Each row of a before or after table is a point. One or more steps were done to the points. Then noise was added and the rows were shuffled. The steps act on columns, c1 being the first. What was done? A step turns or swaps two columns, mirrors them in a line or flattens them onto one, adds a multiple of one to another, or multiplies or shifts one. Angles are multiples of 10 degrees, from the lower column toward the higher: turns from -170 to 170, lines from 10 to 170 but not 90. Use the fewest steps. Two steps may share a column if one is a turn and the other turns, adds or multiplies; they go together, in the order done. Otherwise the lowest column goes first.

Before (13 x 3)
[[-100  -39  -22]
 [  -6  -39  -23]
 [  -3    9  -41]
 [ -38   -5   28]
 [   1  -10  -24]
 [ -13    5  -31]
 [ -32    1  -37]
 [ -54    2    5]
 [  -9   10   44]
 [ -12  -14  -27]
 [   0  -48  -29]
 [ -15  -17  -34]
 [   0    8  -27]]
After (13 x 3)
[[ 41  11   4]
 [ 24 -11   5]
 [ 29 -48   4]
 [ 41   2 -26]
 [ 40 -41 -96]
 [ 34   4  -8]
 [-42  10 -18]
 [ 26   8   4]
 [  4   3 -55]
 [ 23 -38  -2]
 [ 36 -18 -10]
 [ 29 -13  -7]
 [-21  -5 -41]]
Steps: turn c1 and c3 by 100 degrees

Before (10 x 6)
[[ -27   -2  -17   64   -4  -25]
 [   0   -2   59   25  -38  -19]
 [  14   28  -21   -8   -4    5]
 [  34   25   24  -12   15  -47]
 [ -18 -121   -4   -9    1    3]
 [ -11    2    8   14    2  -10]
 [  28  -74  -17    6   16   14]
 [ -11   10  -19    8   20   26]
 [ -10   14  -25  -20   10   -6]
 [ -25    0   21   -7   28    3]]
After (10 x 6)
[[ 26 -46 -18   7 -23 -57]
 [-23 -13  24  -6 -26  13]
 [-11  -9   9  14   3   5]
 [-13  15 -20  10 -33   7]
 [-14  -1 -27 -23  -4  16]
 [ 17  19 -21  -8  -1  18]
 [-29 -14 -19  64  20   7]
 [-19 -78  -8 -12  -3 -95]
 [ -1   5  60  27  41  -7]
 [ 38 -21  19 -14  20  47]]
Steps: turn c5 and c6 by 140 degrees; turn c2 and c6 by 50 degrees

Before (12 x 8)
[[  0 -42 -40 -19   0  32  11 -22]
 [ -3 -11 -51 -16  14  32 -42  19]
 [-35 -21 -36  66   1 -30  26   4]
 [ -8  44  29  73 -37 -33 -17 -19]
 [ -7   4 -19  42 -34 -50  14  18]
 [ 33   9  41  49 -58  18 -38 -43]
 [-33 -13 -34   0 -19  13  18  24]
 [-39 -37 -27 -47  27  -4   0  12]
 [ 16 -24 -14 -20  34  48  37  11]
 [ 33  43  -4  17 -34  -7 -14 -47]
 [-13   6 -17 -17  -1  59   5 -32]
 [ 29   1   3  -7  13  53 -27 -52]]
After (12 x 8)
[[ 32  22  40  39 -55  -6   8 -65]
 [-16  -7 -19  -9  -5 -58  31 -50]
 [-34  -2 -31  -5 -21 -16  21   6]
 [ -6  17 -20  33 -34  42 -25  -1]
 [ 31  -4   3  -5  12 -42  13 -74]
 [-31  24 -36  38   2  19  -2 -19]
 [ 33  21  -3  32 -36  13 -21 -66]
 [-42 -32 -30 -52  24   6  38  -9]
 [ -3 -17 -39 -32   1 -30   1 -43]
 [ -5 -12 -47 -14  14 -16  52  -1]
 [ 17 -14 -12 -27  35 -61 -35  -8]
 [ -9  43  28  70 -39  36  13 -43]]
Steps: turn c6 and c7 by 160 degrees; add -1 times c1 to c7; flatten c2 and c4 onto the line at 60 degrees; shift c8 by -20

Before (10 x 11)
[[-44  40  18  21  27  23 -25  33   7 -42 -16]
 [-24 -24  21  -7 -38 -10 -39   0  20   8 -39]
 [  4  20  13 -35  69 -37  50  24 -33  15  21]
 [ 32  50  29 -34  24 -16  25  24  -5  11   5]
 [-10 -29  40  -6  -5  53 -22 -27  33  -6 -43]
 [  0 -35  26  19 -29   8  -6  30  33   2  -9]
 [  6 -33  27  29 -50  -3 -38 -23   7  21  21]
 [-32  -1  22 -22  -2  16 -21   1  40 -50   2]
 [  0  24  56  -7  30 -45  43   1   6  15   3]
 [ 29 -38  20  21 -38 -26  -7 -20   3 -14 -27]]
After (10 x 11)
[[ 29 -60 -10  19 -44 -25  -9 -20   2 -14 -14]
 [  5  31  47 -34  71 -38  50  23 -31  15  -5]
 [-33  -1  25 -22  -1  15 -21   1  41 -50   3]
 [-24 -38  22  -6 -48  -9 -40   0  21   7 -24]
 [-44  64  68  21  19  23 -23  34   7 -43 -25]
 [  6 -53  -8  30 -40  -4 -37 -24   9  21  38]
 [ -9 -47  -2  -6 -19  53 -23 -27  32  -7 -39]
 [ 34  78  65 -33  23 -17  25  22  -4  12  -4]
 [  0  36  57  -6  30 -45  41   0   6  14  -8]
 [  2 -55  72  20 -30   8  -6  31  34   2   2]]
Steps: multiply c2 by 1.6; add 1.5 times c8 to c3; turn c5 and c11 by -20 degrees

Before (9 x 14)
[[-15 -13 -51  39 -12  -4  12   7  41 -15  25   3 -12 -34]
 [-15   1 -28   7  -2 -35 -66  25 -68  40  51  -4 -37  29]
 [-39  -6 -51  -1  -6 -21  14 -27 -19  -3  -6  11  25  39]
 [-15 -48 -46   9 -47  -3  11  -7 -41  -7 -19  18  30  20]
 [-35  -7 -38  32   8  12  -6  13  41  -2 -38   5  -5 -57]
 [-25   7 -27   6 -12  21  -3 -16  -1 -21   2 -15 -35 -53]
 [ -1  -6 -31  -3 -22  -6   0 -10  62   4 -18 -18  -1 -57]
 [ -6 -13 -47   5  31   8 -51  23 -54  43  62 -42 -16  13]
 [ -2  14 -42  14  17 -42 -35  54 -62  12  46 -49  -4   8]]
After (9 x 14)
[[-57  15 -42  14  16 -41 -35  55  62   6  47  49  -4   9]
 [-29 -14 -47   6  31   8 -51  22  53 -27  61  54 -17  13]
 [-20 -13 -51  38 -13  -4  12   7 -40  12  23  -8 -10 -34]
 [-40   0 -27   6  -2 -35 -66  25  68 -36  50  18 -36  28]
 [ -7 -48 -47   9 -47  -5  11  -7  40   1 -18 -19  29  18]
 [ 10  -7 -32  -4 -21  -6  -1 -10 -61   2 -19  18  -1 -57]
 [-47  -5 -39  32   8  11  -6  13 -43   0 -38  -7  -6 -57]
 [-11  -6 -53  -1  -6 -23  14 -27  20   1  -6 -11  25  39]
 [ -8   7 -28   6 -13  21  -2 -16   1  24   2   8 -35 -54]]
Steps: add -1 times c8 to c1; multiply c9 by -1; turn c10 and c12 by 160 degrees

Before (10 x 18)
[[  21  -14   16  -16   12    5  -21   13    7   13   35   18   10   -9
    24   25   28  -24]
 [  65   -7   37   63   13   13   26   11    7   13  -20    7  -14   32
    21  -12   17  -48]
 [  14   -8   29  -14   14  -13   23    5  -14    2  -26   11  -11   -7
   -53    6   18  -31]
 [ -15  -14   39    4  -21  -12    0  -23    4   -9   35   28    3   -1
   -17  -11   19  -22]
 [  10    5  -37  -27   -5  -14  -15  -14  -10  -15  -15  -65    9   16
   -14   24   20  -35]
 [  -4   -6   30   -2   20   91  -14   -2   -8   -9    3    8  -28   40
   -28   -2   24  -30]
 [  -7  -15   20  -32  -41   58   -2    8    4    4  -26   28  -20    3
    10  -54   30  -45]
 [  -2   15   -7  -34   -8    8    6  -28    4  -61  -20   25    8   56
    -8   24   -1   52]
 [ -16    9   42  -37   20   -2    7   11   13   10  -26   17 -115  -12
   -15   24  -42  -27]
 [  -5  -10   33   25   20   -6   78  -13    2  -19    6   -9    3   23
   -40   12  -28  -14]]
After (10 x 18)
[[ 66  18  35 -57  11  15  27  13   9  14 -22   6  23  34 -30 -14  18 -49]
 [ -5  13  30  -1  22  92 -11  -2  -8  -8   2   8  18  41  27  -1  25 -30]
 [ -1   1  36 -33  22  -6  78 -12   4 -20   5 -11 -23  20  32  14 -29 -15]
 [ 22  14  16  22  12   5 -24  12   8  12  37  19  -2 -10 -21  29  27 -22]
 [ 11 -14 -36  26  -6 -15 -15 -14  -9 -12 -15 -65 -19  18  18  23  19 -35]
 [ 15  12  30   4  15 -11  24   5 -14   1 -26  11  10  -6  54   6  21 -30]
 [-19   7  39  -4 -20 -12   2 -23   4 -10  33  28 -16   1  18 -12  20 -21]
 [-18  36  43  33  21  -3   8  10  13   9 -28  17 122 -10  21  23 -41 -25]
 [ -2 -39  -5  33  -7   7   7 -28   1 -62 -19  25 -60  59  14  22  -3  55]
 [ -5  22  21  33 -42  58   0   8   3   4 -26  29  17   4  -2 -52  28 -45]]
Steps: add -1 times c10 to c13; turn c2 and c13 by 160 degrees; turn c4 and c15 by -170 degrees

Before (14 x 24)
[[  3  30  69  -1 -45 -27   0   8  -4 -51 -17  36   3 -10  40  84 -37  14
  -41  22  30  23  55  44]
 [ -4   0  49 -21 -32 -31 -24 -42  -3   1 -44 -21  -1  -1 -55  47  21 -16
  -32  23  -9  49  39   1]
 [-41  14  20  30 -17  -2   7 -53 -16 -26  -8 -23 -32 -10 -22   5   9  25
   30 -29 -16  37 -21  -1]
 [-37  32 -24 -26   1  13 -21  41 -27 -31  -4 -17  -8 -76   5  25 -28 -20
   33  -7 -56  35 -42  35]
 [ 31 -37  -8  31 -23 -35 -50 -25   3  14 -35 -23 -14  20 -26   9 -42  31
   -4   7  10  47  25 -17]
 [-31  -2  -7  34  18 -19  -1  -2 -13  16 -30   8   7  11   7   2  12  -3
  -13  13 -12  29 -36   9]
 [ 34 -24  69  -8 -47 -12 -22  17  -6  57 -38 -22 -23   9  12  16   0 -27
   36  -9  53   4 -13  33]
 [ 35  37 -42 -18 -14 -10 -46   6  19  51 -30 -26 -17  13 -10  21 -51 -18
   17   6  11  36 -33  26]
 [ 17 -47   8 -30 -14 -43   7 -16  19 -82  16  -1 -49 -59 -24   3  35 -19
  -46  21  16  20 -18 -10]
 [ 14  -9  -1  17  35 -23 -22  21  19  -1 -20 -19  -4  40  39  32  -7 -32
   14  46  22  14  11 -30]
 [  0 -15  48 -49 -19  33  -3  -8 -61  -6 -20 -10 -54  -2 -12  39 -34  -1
  -26  10  -5 -45 -40  -5]
 [  7 -24  35  20 -19 -28  26  37  42 -44  57 -34   3 -15  -3   8   0 -11
   -8 -30  60 -29  95  14]
 [ 30 -37  33 -29 -34   2   1   3  17 -24 -11  12 -11 -11 -35 -14  -6 -51
   30  11  49 -28 -15  28]
 [  0  25 -27  34 -18  18 -22 -55  10  26 -36   4  56 -68  29  23 -24 -30
   14   6  34  31 -29  39]]
After (14 x 24)
[[  1 -25  49 -49 -18  34  -3   4 -61  -8   1  -9 -54  -2 -12  40 -33  -7
   33   9  -5 -46 -41  -4]
 [  1  41 -26  36 -20  18 -22 -31  10  26  53   4  57 -66  28  23 -17 -35
   28   6  34  30 -29  40]
 [  1  49  69  -2 -46 -29   1  16  -1 -49 -18  36   4 -12  41  86 -40   6
   41  23  30  23  57  42]
 [ -5   0  50 -21 -32 -29 -25 -15  -1   1  25 -19  -1  -2 -57  48  24 -13
   62  22  -8  51  38   0]
 [-39  23  20  29 -16  -1   7 -42 -16 -28  46 -24 -30  -9 -21   6   4  26
   -1 -29 -17  36 -23  -2]
 [-37  53 -24 -24   2  11 -21  35 -28 -31  10 -17  -7 -77   4  26 -24 -25
  -36  -7 -56  35 -43  33]
 [ 28 -61  32 -30 -36   1   0   8  16 -24  26  10 -10 -11 -34 -14   2 -50
  -17  12  48 -29 -14  29]
 [ 31 -58  -8  31 -22 -36 -50  -3   1  14  31 -22 -15  21 -26  10 -45  22
   31   5   8  44  25 -16]
 [ 34  59 -42 -17 -13 -11 -48  21  21  49  29 -26 -16  13 -11  19 -47 -27
    2   6  10  34 -34  25]
 [ 15 -15   0  18  35 -24 -22  29  22  -1  14 -20  -4  38  38  32   1 -32
   -7  44  21  15  11 -31]
 [ 17 -75   7 -30 -15 -42   8 -21  19 -82 -33  -1 -49 -60 -24   3  38 -13
   32  22  16  20 -19 -10]
 [-31  -4  -9  35  18 -20   0  11 -14  16  12   8   7  12   9   3  11  -1
   29  13 -12  29 -36  10]
 [ 33 -38  68  -7 -48 -13 -21  34  -3  54  41 -22 -25  10  11  15   5 -28
  -12  -8  53   4 -11  35]
 [  8 -39  34  20 -18 -28  25   2  41 -44 -55 -33   5 -15  -4   7   3 -11
  -36 -30  59 -28  95  14]]
Steps: multiply c2 by 1.6; turn c8 and c11 by 30 degrees; turn c11 and c19 by -140 degrees; turn c17 and c18 by 10 degrees
